Each row is a point. The points of each table are mixes of a few directions, plus a little noise. Count the directions of each table, and those that both share. Where both have some left over, give the other angles between the two spaces (their principal angles), to ten degrees, smallest first.

First (4 x 2):
.46, -.07
.55, -.08
-.82, .10
-.19, .03
Second (7 x 2):
-.12, .01
-.94, .12
-.18, .03
.94, -.13
-.23, .03
.50, -.07
.00, .00
Directions: first 1, second 1, shared 1

First (8 x 4):
-.01, -.38, -.18, .09
-.37, .64, .44, -.09
.21, -.36, -.43, -.07
.49, -.08, .12, .19
-.15, -.22, -.50, -.24
-.42, .94, .48, -.25
.00, -.70, -.26, .23
.25, .16, .34, .17
Second (7 x 4):
-.01, .15, .26, .09
-.06, -.34, .15, .29
-.03, -.33, -.06, .15
-.05, .20, .60, .29
.10, .63, -.30, -.56
-.07, -.91, -.27, .33
.11, .61, -.38, -.59
Directions: first 3, second 2, shared 2

First (9 x 8):
-.02, .08, .64, .21, .12, .20, -.04, -.25
.07, -.06, .01, .03, -.04, .05, -.14, -.09
-.07, .09, -.64, -.26, -.03, -.15, -.24, .32
.21, .14, .31, .23, .11, -.23, -.30, .22
.38, .11, .16, -.09, .06, -.21, .10, -.32
.12, .06, -.16, -.06, .01, -.33, .24, .21
.01, -.29, .45, .19, -.10, .39, .25, -.54
-.14, -.19, -.44, -.02, -.15, -.04, .08, .31
-.57, .07, -.35, -.22, .01, .33, .05, .14
Second (9 x 8):
-.58, -.03, .69, .24, .08, .94, -.50, -.40
-.34, -.01, .42, .15, .05, .55, -.29, -.24
.11, .00, -.14, -.06, -.02, -.22, .11, .10
.06, -.02, -.07, -.02, -.01, -.08, .04, .04
.11, .01, -.14, -.05, -.03, -.19, .08, .09
.08, .01, -.10, -.03, .00, -.13, .07, .07
.32, .01, -.40, -.15, -.05, -.53, .28, .22
-.01, .00, .02, .00, .01, .01, -.01, -.02
.20, .01, -.28, -.11, -.03, -.35, .20, .15
Directions: first 5, second 1, shared 1

First (11 x 11):
.06, -.07, -.08, -.14, -.10, .00, .00, .19, -.05, -.02, .03
-.29, .33, .37, .70, .48, .02, -.02, -.94, .25, .13, -.14
-.01, .02, .01, .03, .02, .00, .00, -.04, .01, .01, -.01
.16, -.18, -.20, -.38, -.26, -.01, .01, .52, -.14, -.07, .08
-.18, .21, .23, .44, .30, .01, -.01, -.59, .16, .08, -.09
.05, -.05, -.06, -.11, -.08, .00, .00, .15, -.04, -.02, .02
.24, -.27, -.31, -.58, -.39, -.01, .02, .77, -.21, -.10, .12
-.22, .24, .27, .51, .35, .01, -.02, -.69, .19, .09, -.10
.04, -.05, -.06, -.11, -.07, -.01, .00, .14, -.04, -.02, .02
.16, -.18, -.21, -.39, -.27, -.01, .01, .53, -.14, -.07, .08
-.01, .01, .02, .03, .02, .00, .00, -.03, .01, .01, .00
Second (8 x 11):
-.23, .23, .44, .66, .35, .24, -.12, -.68, .08, -.06, .02
.35, -.44, -.13, -.15, .21, -.24, -.09, .01, -.08, -.06, -.02
-.24, .14, .01, .03, -.16, .33, -.07, .21, -.05, -.26, .15
.75, -.13, .02, -.07, .04, -.24, -.07, .06, -.14, .22, .04
-.37, .55, -.55, -.28, -.07, -.33, .27, -.06, .39, .19, -.34
-.10, -.20, .08, .15, -.29, .28, .19, .29, -.05, -.09, .14
-.12, -.18, .28, -.07, -.05, .08, -.09, .11, -.16, .07, .04
-.04, .04, -.18, -.24, .02, -.12, -.05, .08, .01, -.01, -.06
Directions: first 1, second 6, shared 1

First (8 x 14):
-.49, .26, -.20, -.42, .20, .19, -.10, .37, .13, -.07, .35, -.20, .13, .05
-.11, -.07, -.18, .01, .06, .01, -.35, .00, -.06, -.11, -.09, .45, .20, -.10
.59, -.18, .20, .20, -.10, -.10, .21, -.31, .07, .33, .06, -.04, -.13, .25
-.36, .00, .45, .34, .07, .13, -.13, .12, .06, .16, .39, .15, -.05, -.36
.50, -.16, .08, .32, .16, -.20, -.08, -.12, -.27, -.11, -.62, .10, -.42, -.06
.27, .08, -.64, -.52, .00, -.11, .04, -.03, -.08, -.28, -.46, -.18, .09, .39
-.11, -.18, .48, .55, -.08, .07, .33, .13, .03, .02, .27, .17, .00, -.27
-.28, .27, -.20, -.48, -.30, .01, .08, -.17, .13, .04, .10, -.46, .18, .10
Second (10 x 14):
-.29, .12, -.10, .15, .14, -.11, -.03, -.10, .13, -.03, -.13, -.18, .10, .15
.13, .14, .22, .10, -.05, .14, -.02, -.12, .09, -.16, .00, .17, -.05, .08
.22, -.21, .35, .33, -.31, -.17, -.10, -.33, -.55, -.24, .45, .22, -.34, .09
.37, .54, .18, -.41, .20, .74, .18, .31, .94, -.03, -.55, .34, .27, -.05
-.14, -.20, -.20, -.03, -.01, -.20, -.02, .06, -.24, .13, .11, -.15, -.01, -.10
-.21, -.38, -.30, -.01, -.04, -.39, -.04, .05, -.46, .18, .22, -.25, -.07, -.12
-.19, .01, -.03, .16, .04, -.13, -.05, -.13, -.05, -.06, .01, -.12, -.01, .12
-.04, -.36, -.06, .13, -.19, -.33, -.06, -.08, -.56, .04, .36, -.06, -.18, -.06
.22, .53, .12, -.34, .23, .63, .17, .26, .89, -.01, -.52, .21, .29, -.01
-.11, -.18, -.20, -.07, .02, -.14, .00, .10, -.15, .13, .06, -.13, .02, -.09
Directions: first 6, second 3, shared 0; angles 50, 70, 90

First (10 x 24):
-.08, -.49, -.28, -.25, .25, -.14, -.04, .37, .48, -.14, -.09, .48, .02, -.53, .36, .05, -.72, -.11, -.01, .33, -.86, .31, .79, .32
.03, .05, .02, -.34, -.24, .02, -.13, .28, .40, .06, .03, -.13, .17, -.29, -.15, -.18, -.10, -.17, -.15, .21, -.07, -.03, .35, .02
-.17, -.36, -.19, .66, .63, -.15, .32, -.54, -.87, -.23, -.21, .45, -.50, .58, .56, .48, -.04, .35, .48, -.28, -.43, .28, -.46, .38
-.11, -.10, -.16, .10, -.04, .21, .02, -.18, -.37, -.02, .00, -.08, -.22, .37, -.05, .05, .34, .16, .21, .05, -.22, .03, -.25, .40
.02, .21, -.12, -.34, -.23, .62, -.25, .30, .56, -.01, .44, -.19, .25, -.14, -.63, -.35, .32, .06, -.42, .00, .63, -.35, -.12, -.45
.15, .35, .23, .01, .08, .04, -.07, .10, .32, .01, .18, -.04, .28, -.17, -.19, -.10, -.02, -.02, -.37, -.36, .90, -.24, -.24, -.86
.06, .01, .09, -.18, -.06, -.19, -.04, .20, .30, .05, -.06, .01, .16, -.32, .05, -.06, -.25, -.19, -.11, .10, -.05, .02, .33, -.10
.12, .16, .43, .30, -.14, -.83, .23, -.35, -.61, .21, -.53, -.22, -.07, .14, .46, .23, -.12, -.25, .37, -.06, -.22, .22, .04, .30
.03, .11, .03, .00, .00, .16, -.03, .04, .10, -.02, .12, -.04, .08, .02, -.16, -.07, .12, .05, -.14, -.12, .35, -.13, -.18, -.30
-.05, .07, -.07, .05, -.21, .26, -.02, -.18, -.33, .03, .06, -.27, -.14, .36, -.23, -.08, .49, .12, .13, .07, .01, -.10, -.31, .30
Second (9 x 24):
.16, -.05, .02, .20, .01, -.47, .05, -.24, -.29, -.10, -.56, -.16, .17, .07, .30, -.11, .25, .07, .26, -.04, -.23, -.19, .11, .34
-.09, .13, .04, -.14, -.03, .41, -.05, .18, .28, .11, .49, .06, -.09, -.08, -.29, .04, -.16, -.04, -.29, -.05, .40, .07, -.18, -.44
.23, .01, .06, .24, .01, -.58, .04, -.31, -.34, -.13, -.70, -.22, .29, .09, .32, -.17, .38, .08, .27, -.12, -.08, -.32, .07, .27
-.17, -.12, -.14, -.02, .21, .35, .02, .11, .12, -.03, .36, .29, -.19, .01, -.06, .15, -.23, .07, -.11, -.01, .00, .17, -.09, -.14
-.13, .33, .21, -.50, -.47, .61, -.13, .45, .54, .36, .85, -.15, -.15, -.21, -.66, -.02, -.27, -.33, -.46, .22, .44, .24, -.03, -.47
-.16, -.47, -.26, .05, .14, -.08, .08, -.07, -.24, -.08, -.14, .27, -.29, .06, .36, .19, -.23, .06, .33, .29, -.93, .32, .32, .74
-.07, .13, .16, -.36, -.45, .14, -.08, .24, .20, .29, .30, -.22, -.10, -.13, -.28, -.03, -.12, -.31, -.11, .33, -.12, .19, .19, .12
-.10, -.45, -.36, .41, .64, .01, .12, -.21, -.27, -.34, -.19, .51, -.18, .19, .45, .22, -.12, .37, .23, -.20, -.41, .07, -.08, .20
.35, .46, .31, .15, -.11, -.32, -.04, -.17, -.01, -.03, -.37, -.43, .52, .00, -.12, -.30, .52, .03, -.15, -.40, .94, -.57, -.28, -.61
Directions: first 4, second 3, shared 2; angles 50
